Rows are points. To make a cloud, some directions were put in groups of two or more. Within a group, all points are equally far from the middle, so they leave a hole (a ring in 2 directions, a hollow ball in 3). The other directions are filled evenly. Then the cloud was stretched, turned, moved and blurred a little. How many holes are there, and how many directions does each take, smallest first?
(in the rows, 128 means zero)

Cloud (13 x 2):
[[170 110]
 [101 144]
 [119 165]
 [188 134]
 [121  84]
 [160  70]
 [167 167]
 [179 194]
 [193 163]
 [ 79 101]
 [132 196]
 [177  99]
 [ 76  82]]
Holes: 0

Cloud (14 x 2):
[[ 99 173]
 [167 177]
 [177 168]
 [ 96 171]
 [ 75 125]
 [136 187]
 [189 145]
 [180 166]
 [140 187]
 [132  69]
 [190 133]
 [139  70]
 [127  69]
 [180  98]]
Holes: 1 (2)

Cloud (20 x 3):
[[ 79 112 151]
 [ 61 122 116]
 [101 130 136]
 [ 61 130 165]
 [128 176 208]
 [159 118 109]
 [ 86 144 146]
 [121 149 211]
 [164 134 141]
 [151 166 133]
 [171  89 195]
 [181 125 212]
 [131  85 208]
 [107 103  93]
 [164 107 214]
 [132 121 106]
 [110  86  95]
 [195 125 115]
 [ 75 125 214]
 [ 72  64 201]]
Holes: 0

Cloud (21 x 3):
[[111  66  67]
 [ 77 193  85]
 [170 146  75]
 [109 122 157]
 [113 169  41]
 [196 188 150]
 [160 146 206]
 [145 207  85]
 [196  75 153]
 [155 203 117]
 [174 134  60]
 [121  97 145]
 [186 115 124]
 [118 152  66]
 [ 96  69 152]
 [115 160 187]
 [133  80 126]
 [112 161 134]
 [168 109  98]
 [154 179 153]
 [120 119 187]]
Holes: 0

Cloud (32 x 4):
[[ 81 122 180 149]
 [188 149 154 129]
 [167 166  74 121]
 [114 174 137 123]
 [168  46 169 170]
 [ 95 117 179 113]
 [ 86  70  90 223]
 [147 101  72 211]
 [138  81 203 140]
 [103 144 182 138]
 [202 134  86 115]
 [129  80 200 139]
 [134 101 201 128]
 [ 90  94  60 159]
 [173 159 158 118]
 [ 61  82 153 167]
 [182 124 193 196]
 [132  30 138 186]
 [145 170 159 126]
 [ 81 158 140 138]
 [199  61 103 103]
 [171 155 171 157]
 [191 158 111 127]
 [120  88 209 152]
 [ 88 119  58 154]
 [139 153  61 161]
 [106 122 183 119]
 [173 125 167  53]
 [156 180 117 131]
 [176 163 145 157]
 [ 68 133 167 174]
 [123  94  53 167]]
Holes: 1 (3)

Cloud (27 x 4):
[[ 79 137  68 145]
 [137 192  84  61]
 [ 89 120  65  82]
 [129 130 191  47]
 [ 78 137  63 159]
 [120 165  81 153]
 [165  99 110 185]
 [141 136  63 116]
 [ 61 139 181 148]
 [143 103 176  55]
 [ 93 127  86  61]
 [ 93 151 131 125]
 [137 146  54 107]
 [131 123 171  64]
 [149  76 119 194]
 [138 112 163 158]
 [188 175 116 136]
 [109 142  99  65]
 [215  69 154 186]
 [ 74 118  68 114]
 [130  93 174 128]
 [ 75 126 108  74]
 [222  85 169 156]
 [106 140 150  50]
 [129 139  82  47]
 [192 134 158 115]
 [182  93 150 189]]
Holes: 0

Cloud (53 x 6):
[[160 102 159  97 128 207]
 [ 93 180 146 114 117  85]
 [106  42 104 101  92 107]
 [140 138  75 168 109 118]
 [140 119 154  66 165 169]
 [100  90 137 216  60 126]
 [146 139 175 108 100 169]
 [172  76 175 201 101 140]
 [ 97 163 161 105  84  89]
 [128 181 170 133  94  83]
 [160 114 133  99  73 180]
 [ 80 119 185 134 111  75]
 [195 147 148 156 148  76]
 [188 121 131  67 111  88]
 [ 76 120 104 178 156  74]
 [ 95  57 223 134 123 146]
 [ 52  52 152 166 103 141]
 [104 111  71  62 177  84]
 [ 78 105 104 110 107 190]
 [152 130 130 114 174 206]
 [125 104  92 197  98 136]
 [180 107 195 152 117 131]
 [179 131 108 194 104  63]
 [ 45  73 175 124 144 134]
 [ 85  34 166 109 142 115]
 [127  67 154  62 127 106]
 [159  65 120  71 167  63]
 [195  92 175 113 127  70]
 [152 156 167 177 145  56]
 [130  72  62 110 164  99]
 [108  66 101 144 176  40]
 [191 140 167 120 155  85]
 [161 108 121 195 158 117]
 [ 78 112 195 106  97 177]
 [120  70 175  76 190  97]
 [139 153 181  82 138  66]
 [142  64  71 125 175 134]
 [191  33 122 133  76 132]
 [ 98 143  81 139 135 149]
 [ 76 160 153 105 134 126]
 [ 72  81  95 134 138  68]
 [158  54 177  82  98 167]
 [148  66 124 193 118  72]
 [ 63 147 126 117 115  54]
 [157 121  83 188 127  81]
 [ 67  83 178 169  90 102]
 [150 127 150  55 105  74]
 [137  95 187 150  99  24]
 [ 91  48 193 156 114 109]
 [127  88 103  63  74  46]
 [159  49 102 106 176 156]
 [172  60  95 139 137  34]
 [133 147 110 200  68  81]]
Holes: 1 (4)

Cloud (49 x 6):
[[196 160 144 119 137 172]
 [ 80  91 148  81 173 154]
 [111  83 143 117 182  72]
 [117 169 172  70 179 170]
 [ 88  93 180 166 179 152]
 [156 168 202 149 156 199]
 [128 152 180 107 175 118]
 [ 87 112 194 177 126  87]
 [134 138 143 168 170 193]
 [ 43 104 175  77 162 131]
 [ 60 164 206 129 193  93]
 [173  97 104 127 188 132]
 [ 87 158 140 139 180 199]
 [123  70 112 134  91 112]
 [ 86 140  95  95 162 152]
 [128 115 120  54 161 144]
 [108  94 188  55 178 209]
 [127 114 209 154 151 167]
 [115 149 186 101  85 191]
 [134  92 192 130  58 158]
 [ 62 159 178 199 161 100]
 [ 94 225 170 104  93  78]
 [101  76 161 179 138 135]
 [119 114  87 144 129 112]
 [ 92 123 191 151  57 155]
 [156  90 189 141 109 137]
 [122  88 117  78 108 196]
 [ 60 115  59  81  87  98]
 [164 218 158  69 118 145]
 [130  52 187 110 164 111]
 [ 31 136 116  75 104  98]
 [ 50 185 172 124  94  88]
 [138 190 142  92 167  75]
 [ 78 115  70 154 104 183]
 [162 108 176  68 142 177]
 [177 129 102 104 240 197]
 [128 107 108 114 104 191]
 [146 151 144 193 227 102]
 [100 110 153 144 185 189]
 [ 84 176 178 166 112 186]
 [ 65 183  86 134  97  78]
 [146 166  98 146 165 130]
 [138  71 110 105 185 131]
 [ 78 115 142  89 143 149]
 [ 36 151 155 128 184 129]
 [136  99 182  90  52 148]
 [ 50 102 115 124  88 130]
 [ 76  67 194 100 125  85]
 [143 177 160 182 142  64]]
Holes: 0

Cloud (88 x 8):
[[140 193 154 125 121 159  96  44]
 [163 197 124  86 146 108  99  49]
 [ 49 140 129  43 148 118 149 100]
 [133 167 144 156 154 158 180 178]
 [ 91  91 124 133 141  71 167  77]
 [ 94 171  97 121 152 114  96 209]
 [ 97 139 110 185 137 116  52 147]
 [175 104 155  92 191 110 103  49]
 [ 78 144  88 128  76 105 187 169]
 [ 95  97 118  32 137 137 167  97]
 [101 191 134 114  89  77 130  58]
 [104 188 118 104  87  62 169 179]
 [107 110 206 160 124  82 159  78]
 [ 97 145 152  72 128  23 123 154]
 [185  64 120 146  91 135 137 154]
 [197 104 165  96  88  63  87  76]
 [ 94  97 231  74 123 157  81 116]
 [ 53 109 166 138 106  79 182 133]
 [174 165 101 101  61  79 101  64]
 [174  98 203 153  88 159 132 163]
 [135 137  98 131 111 202 180 136]
 [137 153  55 118 118  54 150 126]
 [137 145 171  35 134 181  85 149]
 [172 119  51 125  99 116  92 156]
 [108 132 170  92 106 231 125 125]
 [116 124 169  52  35 168 111 134]
 [102 147 126 107 139 183 113 209]
 [ 82 130 115 198 138 110  78 153]
 [ 71  96 116  77 160  71 121 189]
 [118 170 197 160 141 144 184 110]
 [ 92 124  81 119  87 195  85 126]
 [121 195 122  91 120 187 147  47]
 [120 115 137 154  91  22 135 137]
 [ 96 116 106 118  53 189 102  80]
 [ 47  78 138  82 159 143  97 164]
 [181 140 103 185 137 150  99 148]
 [ 86 156 168 101 102  40 137  89]
 [ 76  82 205 138 169 144  72 149]
 [157  89  77 170 118 135 130 121]
 [ 90 147 196  56 159  78 162 114]
 [ 96 117 125  73  74 145 205  90]
 [160  91  99  25  96 100  98 127]
 [155 150  67 116 172 134 145  66]
 [146 165 185 145  77 170 155 160]
 [ 86 143  86 130  62 117 181 166]
 [130 104 122  67 137 182 113 198]
 [123 174 135  41 178 170 135 132]
 [177 180 120  46 156 138 122 163]
 [105 147 214  83 188 121 120  83]
 [132 111 126 109  35 119 116  42]
 [154  81 167  38  84  82 150  83]
 [ 51  94 154  80 173 106  67 117]
 [124  65 190  63  93 176  72 101]
 [187 153 163  81 182 169 135  50]
 [199 113  80  69  95 110 158 148]
 [147 144 152  23  90  97 166 176]
 [180 175 101  89 121 128  54  82]
 [115 156 226  86 109  85 112 112]
 [199 162 151  96 171  75  89 134]
 [179  78 163 125 133 186  86 161]
 [143 111 112 152 113 156 156  31]
 [ 39 167 146 142 135 136 157  94]
 [ 62 142 162 135 165 171 119 185]
 [170 142  70 105 102  66 164  80]
 [107  65 166 115 117  85  31 155]
 [192  88 116 133 168 119 157  99]
 [132 169 151  69  72  96 164 201]
 [121 124  86 138  46 173 131 153]
 [139 127 127 209 152  91 131 140]
 [140 175 196 118  73 119 131 174]
 [137 166 109  30 109 133 200 109]
 [100 168 182 161  88 119 110 180]
 [170  93 138 122 162 164  55  68]
 [102  52 202 158 136 149  92 148]
 [155  78 171  54 130  69 128 190]
 [166 182  90  60  48 108 141  97]
 [ 90 111 124  89 105 152 108 229]
 [114 179  86 114 146 119 107 207]
 [184 107 124  76 129  62  74  69]
 [169 202 101  68  91 113 149  58]
 [114 107 193 132 139  94  44 185]
 [ 85 136  94  66 120 155 190  85]
 [ 69 165 144 124 148 124  77  56]
 [198 131 128  56 127 156  90  41]
 [157 111 184  71 192 188 122 110]
 [202 123 120  30 126 127 151 149]
 [159 110  94 165 147 154 152  71]
 [ 82  93 132 151 147 114 132  46]]
Holes: 2 (4, 4)

Cloud (79 x 8):
[[140 140 115 100  74 141  63 162]
 [118 201  93 128 133 122 135  87]
 [125 109 162 118  51 172 130 183]
 [ 93 111 179 194 152 148 110  92]
 [ 52 119  74 144  87 146 196 121]
 [ 58 108 183 163 100 126 109 106]
 [106 133 124 205 131 120 113 112]
 [ 85 130  86  56 151 208 228 153]
 [121 192 121  64  48 156 127 133]
 [152  61 173 111 147  91 149 110]
 [164 137  88 175 172 121 169 215]
 [115 141  73  94 134 148 154 104]
 [114 168 145 174 147 156 169 186]
 [ 98  59 114  99  70 197 139 141]
 [111  74 160 154 107 149 101  70]
 [174 188 159  77 116 157 139  52]
 [165  99 121  98 141 161 152 101]
 [142  71 110 104  87 164 166 131]
 [143 155 172 160  82 125  72 141]
 [ 67 199 223 118  70 140 135 165]
 [ 75  95 196 102 117 157 122 180]
 [139 123 138 136  77 111 214 121]
 [ 70 190 164 122 125 126 127 191]
 [ 77  95 193  74  87 128 193 101]
 [148 160 122 136 149 203  84 140]
 [143  87 167 111  24 239 109 124]
 [ 70 120 138 114 126 153 139 165]
 [ 52 135 199 130  99  84 123 127]
 [145 119  73  41 167 125 171  79]
 [104 112 153 130 142 203 115 114]
 [181 143 199  93 102 102 140 111]
 [109 153 105 175 116 209 152 141]
 [102  85 190 138  97 155 164 191]
 [ 66 195 147 120 197 137 131 166]
 [ 95 109 159  99 142 173 232 112]
 [213 158 194  99 106  92 155 136]
 [ 98 224  94  79 116 168 130 102]
 [ 95 148 155  68 148 177 106  72]
 [175 115 134 142 180 118 173 180]
 [131  87 111 138  83 118 174 115]
 [150 100  80  84  95 161  74 147]
 [126  78 120 138  21 142 135  81]
 [ 93 156  62  97  68  96 133 116]
 [137 158 104  26  84 164 131 214]
 [141 137  58 135 165 123 148  67]
 [118 147 135 108 152 141 229 134]
 [132 139  97 128  40 217  43 144]
 [164 150 130 137 154 121 179 161]
 [153 151 184 146 154 115  90 106]
 [128 150 148 151  38 178  95 106]
 [122  15 129 107  59 178 163 108]
 [112 148 114 175  69 164 154 108]
 [171 156 222  61 169 187 142 134]
 [131 117 204 121  70 192 123 148]
 [ 86  68 141  98  94 209 168 180]
 [161 149 157 155  94 107  80 138]
 [142 202  73  24  50 153 175 122]
 [109 110 129 184  85 143 173 139]
 [172 161 127 117 157  88  69 121]
 [160 121 166  61  56 109 174  80]
 [147 131 148 148 124 151 171  99]
 [124  96   7 137  36 118 155  97]
 [178  89 175 105 150 151 156 160]
 [186 129 131  90  84 154 156 108]
 [ 85 134 118 167 152 128 166 123]
 [ 72 104  67 126 115 105 195 137]
 [134 133 164 179 151 134  99  94]
 [117 132 186 162  68 114  89 104]
 [120 146 108 143 130 210  47 200]
 [ 99 127 200  87  40  59 176 115]
 [152  95 169 123  56  87  85 116]
 [ 74  13  94 156 112 125 158 137]
 [ 93 172  87 130  97 169 132 103]
 [166  95 153 164 118 162  97 106]
 [103 140 117 108 123 147  76 113]
 [185 126  88 113 128 201 129 182]
 [ 79 168 100 177 144 123 161 166]
 [ 83  53 170 131 105 190 160 116]
 [146 139 184 113  84 198 111 124]]
Holes: 0
